Each wall is flat, endless, passes through zero and stands at right angles to its row. A trip goes straight from one point to another. List the walls that it crosses, first one first.
In the rows, 128 means zero.

Walls:
(1): [147 190 166]
(2): [112 136  88]
(3): [194 112 108]
(4): [139  93  91]
(5): [122 152 106]
(6): [126  96 159]
Trips:
[134 194 110] to [104 146 204] -> 2, 6, 5
[118  87 120] to [141 106 141] -> 2
[109 179 141] to [ 86 193 106] -> none
[113  75  78] to [107 126 104] -> 5, 6, 3

Walls:
(1): [132 128 135 152 109 136]
(2): [ 60 113 110 177 112 152]
(3): [135  78 118 115 127 108]
(4): [ 84 106 126 132 158 151]
(5): [109 105  84 113 147 116]
(6): [116 100 100 143 171 133]
Trips:
[103 133 146 112 110 192] to [107 159 158 141 161 127] -> 1, 6
[147 120 155 172 118 178] to [121 121 158  33 116 163] -> 2, 1, 3

Walls:
(1): [ 95  83  91 104  83 105 153 129 136]
(2): [161  88 152 115  96  74 116 116  97]
(3): [120 111 149  80 160 117 105 168 130]
(4): [150  69 143 142 222 158  87 111 129]
(5): [121 163 177 171 161  97  95  73 172]
(6): [103  99 169 144 112 144 128 109 114]
(7): [152 153 145 140 115 147 127 121 151]
(8): [152 162 155  77 136 127  87 108 147]
(9): [ 75  95 150 140 149 107 141 124  76]
Trips:
[137 156 166  75 122  87 152  84 148] to [122 132 187  39 161 167 198 143 146] -> 1, 6, 2, 5, 9, 4
[148  72 118 119  97 134 119 130 132] to [ 96 134 128 157 152 122 113  95 132] -> 3, 9, 5, 2, 1

Walls:
(1): [160 127 130 165 144 118 144 116 110 147  87  92]
(2): [ 76 148 113 157 165 156 115 146 196 163 121 137]
(3): [ 81  89 117 120 142 124 108 130 158 135 111 175]
(4): [140 139  99 139 180 169 138 158 145 164 128 174]
(5): [153 110 139 127 135 133  89  48 133 127 159 172]
Trips:
[143 130 116  69  99 167 128 141 131 141 119 100] to [172 153 194 105 101 117 118 123  84 122 158 131] -> 5
[157  98 110  78 126 102 151 133 107 111 100  74] to [131  64 121 140 131  97 124 151 121 139  78 112] -> 3
[130  90 186  94  88 155 140  96 157  92 129 117] to [140 117 180  99 133  63 129 186 103 148 103 123] -> 3, 5, 1
[ 87 199  95 160  79 118 180 107  63 158 126 149] to [116 126  66 111 105 144 200 126  99 115  91 168] -> 4, 3, 1
[189  84 143 150 114 123 108 165  96 136 100 166] to [171  78  73  96 156 140 144  96 146  82 100 176] -> 1
[163 149 108 135 212 171  80  94 112 120 138 144] to [125 188 120 107 117  68 138 118 150 206 128 140] -> 5
[153 153  93  91 136 124  90 146 105  83 146 161] to [103  93 119 120  90 136 110 122 147 136  96 124] -> 3, 4, 2, 5
[ 99 131 108 193  93 176 131 182  81 116 115  75] to [140 134 154 171 114 147 120 169 134 101 124 115] -> none
[155  26  54  60 178 190  91 138 118 134 148 165] to [118  97 119 138 168 130 112 102 108 144 134 127] -> 2, 1

Walls:
(1): [140 123 120  99 116 129 125 132 102 120  77 142  95  49 103 104 115 121]
(2): [116 146  94 134  63 141  64 113  91 106 130 109 122 155  80 146 131 152]
(3): [ 93 115 101 111 123 136 143 125 154 162  94 111  79  73 141  95 110 115]
(4): [205  98 172 135  93 134 130 154 142  58 131 184 146 128 132 144 136 174]
(5): [172 186 162  72 182 134  96 144 136 136 112 117 130 139  87 118 190 101]
(6): [ 61 120 147 116 119 123 209 110 140 147 152 111  99 162 132 151 107 106]
(7): [125 183 120 148 108 157 159 102 145 110 138 131 113 123  91 155 130 132]
(8): [126 199 167 147 127 104 172 127  69  94 126 165 112 112 161 168 108 128]
(9): [116 137 122 151 138 171 121  93 124 137 138 136 119  72  77 113 144 144]
(10): [149 183 180 142 159 100  85 115  82 166 161 132  82 128 140  91 162 114]
Trips:
[123 151 167 121  61 164 206 184 121 130 161 112 142 203 118 142 179 111] to [111 120 122 121  86 111 185 138  66 112 109 132 150 180 122 148 116  71] -> 5, 4
[ 99 169 160 115 127 111 132 169 160 161 166 180 106 129 154  87 138 122] to [182 152 133 189  93 128 120 115 186 149 171 101  66 144  39 129 118 166] -> 7, 9, 4, 8, 2, 3, 6
[111  76 114 116 133 121 171  95 178 128 132 134 160 142 146 136 138 100] to [143 164 150 130 167  98  91 177 107 131 143 129 119 161 186 137  88  66] -> 3, 8, 10, 5, 6
[151 142 113 115 144 150 143 191  99 140 141 195  68 103  98 139 143 100] to [120 150 119 122 161 147  80 102 120 136 202  88  99 136 134 144  86 120] -> 4, 2, 6, 1, 3, 8
